Rows are points. Each copy is the shape, with its points in the same order, stretched, turned, moved and blurred by noise. Is it also mirrored, or only turned?

Shape (6 x 3)
[[  5  33 -26]
 [-12 -60   7]
 [ -5  26   1]
 [ 52  30  -2]
 [ 23   0   7]
 [ 11  53  82]]
Copy 1 (6 x 3)
[[ 36 -21  17]
 [-65 -29 -37]
 [ 14   5  11]
 [ 40  13 -38]
 [  0   3 -24]
 [ 10  95 -23]]
Copy 1 is: mirrored
Copy 2 (6 x 3)
[[  2   9 -50]
 [  2 -43  46]
 [ 13  20 -26]
 [-50  10 -22]
 [-18  -5   7]
 [ -4  72   7]]
Copy 2 is: mirrored
Copy 3 (6 x 3)
[[ 18  32  -4]
 [-39 -54  25]
 [ 26  13  23]
 [ 61  -5 -26]
 [ 20 -13   3]
 [ 84   1  62]]
Copy 3 is: only turned

Shape (7 x 4)
[[-38 -49   3  51]
 [ 22   1  35  20]
 [ 20 -33  -6  32]
 [ 33  -8  47 -40]
 [-19 -41   7  30]
 [-19  27   7 -47]
 [ 31  21  51 -26]]
Copy 1 (7 x 4)
[[  1 -69 -20  14]
 [-33   7  22  20]
 [  6 -33  28 -14]
 [-95  14   9 -14]
 [ -8 -57 -14   4]
 [-73  27 -56 -10]
 [-81  50  16   5]]
Copy 1 is: only turned
Copy 2 (7 x 4)
[[-48 -39 -55 -21]
 [-33  14  20  26]
 [-14  -7 -44   7]
 [ 25 -15  60  39]
 [-25 -33 -33  -5]
 [ 13  14  61 -24]
 [ -1  21  77  37]]
Copy 2 is: only turned
Copy 3 (7 x 4)
[[-19  32  47  28]
 [ 47   0  -3  22]
 [ -8 -17  22  34]
 [ 64 -28   9 -17]
 [ -3   6  41  15]
 [  3  -6  -6 -47]
 [ 73 -16 -21  -8]]
Copy 3 is: only turned
Copy 4 (7 x 4)
[[-53  -6  33  47]
 [ 20 -12   3  35]
 [-23 -28  18   9]
 [ 68 -16  37   4]
 [-27  -6  29  31]
 [ 57  39  10 -14]
 [ 72  -8  13  17]]
Copy 4 is: only turned

Shape (9 x 4)
[[ 62  18   3  30]
 [ -2  33  43  28]
 [-25  28  63  28]
 [ 44 -52 -15  30]
 [ -3  27  49 -22]
 [ 63  42  23 -26]
 [-15  14  -6  40]
 [ 17   3 -33  18]
 [  2 -34  -4 -19]]
Copy 1 (9 x 4)
[[ 43  54  43 -16]
 [-15  30  64  12]
 [-36  19  75  29]
 [ 68  41   5  35]
 [ -5  -9  62 -10]
 [ 39  12  64 -52]
 [-15  35  13  30]
 [ 25  32 -12   2]
 [ 38 -13  -2  23]]
Copy 1 is: only turned
Copy 2 (9 x 4)
[[ -8  28  -6  74]
 [ 45   2  34  39]
 [ 64 -19  39  34]
 [-40 -46 -40  51]
 [ 62  14   2  10]
 [ 31  71 -22  48]
 [ -3 -20  43  12]
 [-31   1  10   9]
 [ -4 -35 -31 -10]]
Copy 2 is: only turned
Copy 3 (9 x 4)
[[ 61 -14  37  50]
 [ 21  39   6  28]
 [  8  56 -15  30]
 [ 31 -62  -5  54]
 [ 51  43 -27  -5]
 [ 93  15  14   5]
 [-16   7  30  21]
 [ 13 -28  41  12]
 [ 25 -24 -32   1]]
Copy 3 is: mirrored

Shape (11 x 6)
[[ 88  56  -5  -5   7  14]
 [ 36  -5  12  10  -2 -46]
 [-11  60  -3 -13  19 -11]
 [  6 -23   4  -9  -7  19]
 [-16 -25  15 -29  19  17]
 [-20 -25 -10  26 -15  13]
 [-21   3  -4   2   3  15]
 [ -9 -17  19 -12 -25 -21]
 [  7  11  -1 -12   3 -22]
 [ -2 -29 -14 -22   5  -8]
 [ -1  -8  12  71  -6  -6]]
Copy 1 (11 x 6)
[[ 22  23  40  62 -95 -29]
 [-53 -30  46   1 -27 -22]
 [ 52  29  40 -20  -4 -11]
 [ -9  -1 -23  11 -29  23]
 [  3   0 -17   7   9  42]
 [-30   3 -45 -25  -7 -13]
 [ 14  16 -27 -16  -4   1]
 [-17 -16   4 -22 -10  26]
 [ -4  -9  22  -8 -13  -3]
 [ -2 -49 -15   0  -4  16]
 [-68  21 -10 -13  -3 -59]]
Copy 1 is: only turned
Copy 2 (11 x 6)
[[ 67  20  31  30 -29   5]
 [ 24 -27  -9  50  23   2]
 [ 34  -8 -31 -45  -3 -13]
 [-18 -12  18   4 -24   3]
 [-14 -25  -5 -21 -23  16]
 [-31  19   4  -1  -8 -13]
 [ -9  10  -6 -32 -11  -7]
 [-12 -46  10  16   9 -11]
 [ 11 -19 -19   5  -5 -10]
 [-13 -24 -15   9 -31  -5]
 [ -7  40   2  17  40   0]]
Copy 2 is: only turned
Copy 3 (11 x 6)
[[ 36  81 -15 -46 -17  17]
 [  5  14 -27 -11 -12 -50]
 [  3  61   8  19 -56  21]
 [-16   2 -38   0  10  12]
 [-45   7 -60  10   3  24]
 [  9 -14 -12  24  16   3]
 [-11  16 -13  26  -6  17]
 [-31  -5 -12  -8  -3 -22]
 [ -4  15 -25  -2 -26 -14]
 [-17 -15 -56   3 -16   4]
 [ 30  18   1  45  40 -45]]
Copy 3 is: only turned
Copy 4 (11 x 6)
[[ 32   8 -67 -12 -29  -5]
 [ 39  42 -26  28  15 -29]
 [-41  33 -20 -55  -4   8]
 [ 17 -28  14  23  -7   1]
 [ 16 -29  26  -5  18  18]
 [ -7  -2  27  43 -33  13]
 [-18  -2  16   0 -19  18]
 [ -2   4  12  17  13 -39]
 [ -3  16 -14  -4  14 -10]
 [  9 -21   5  19  27  10]
 [ 21  59  15  52 -58   8]]
Copy 4 is: only turned

Shape (11 x 6)
[[-29  -2  12 -14   8   4]
 [ 29 -56 -42 -11  18 -41]
 [  0 -13   2  16 -27  17]
 [  7  -6 -27 -16   1 -22]
 [-16  10  23 -50   6  24]
 [  7  19  23  19 -13  27]
 [ 35 -31 -14  10  -8   1]
 [ 20  11  11  42 -15  19]
 [ 23 -24 -30  11  22   4]
 [-24 -11  22 -26  17   7]
 [-26   5  -9 -22   7  44]]
Copy 1 (11 x 6)
[[ 16   9  22 -27 -19 -11]
 [ 57   8  15  37  93  32]
 [-25   2 -13 -16  17   3]
 [ 20   6  29  13  30   1]
 [ 23  36   7 -41 -25 -43]
 [-25  -1 -23 -11 -20 -20]
 [  8   8 -21  20  59  11]
 [-35 -16 -25  11  -4  -2]
 [ 29  21  -2  36  43  26]
 [ 32  21  13 -33 -15 -17]
 [  7  48  14 -23 -26  -7]]
Copy 1 is: only turned
Copy 2 (11 x 6)
[[ 14  11  -2 -22 -21 -23]
 [-18 -64 -32 -52  33  19]
 [ 13 -32  10  21  10 -14]
 [-13 -16 -14 -13   3  22]
 [ 30  31  26 -23 -26  -9]
 [  7   5  48  16   5 -12]
 [  2 -54  11 -13  31  11]
 [ -9 -13  36  21  21  -4]
 [-10 -17 -18 -27  56  11]
 [ 21  17  12 -46 -15 -30]
 [ 35  35 -15   0  10  -7]]
Copy 2 is: mirrored
Copy 3 (11 x 6)
[[  8 -11  28 -17  23 -25]
 [ 32  95  -2  27  38  32]
 [ 14  -6  50  18 -30   6]
 [ 23  32   4 -18  10  18]
 [-35 -18  36 -31  38   3]
 [-21 -27  22   8 -39 -15]
 [ -4  40  27  35 -16  27]
 [ -6 -17  18  27 -58 -10]
 [  3  32 -15  31   5  20]
 [ -5   2  32 -10  33 -23]
 [-12 -40  27  -8  20   7]]
Copy 3 is: only turned
Copy 4 (11 x 6)
[[-45   2   5  -3 -11  28]
 [ 63  19   0  23   6  19]
 [  9   4 -19 -32 -23   6]
 [ 10  -4  12   0  15   0]
 [-63 -21   8 -13   3  49]
 [-20   0 -36 -26   3   1]
 [ 48  11 -27 -14   0  11]
 [  8  12 -45 -26   4 -15]
 [ 30  25  -5 -12  15  12]
 [-47   2  -2   4 -11  47]
 [-46   0  31 -47  -3  34]]
Copy 4 is: mirrored
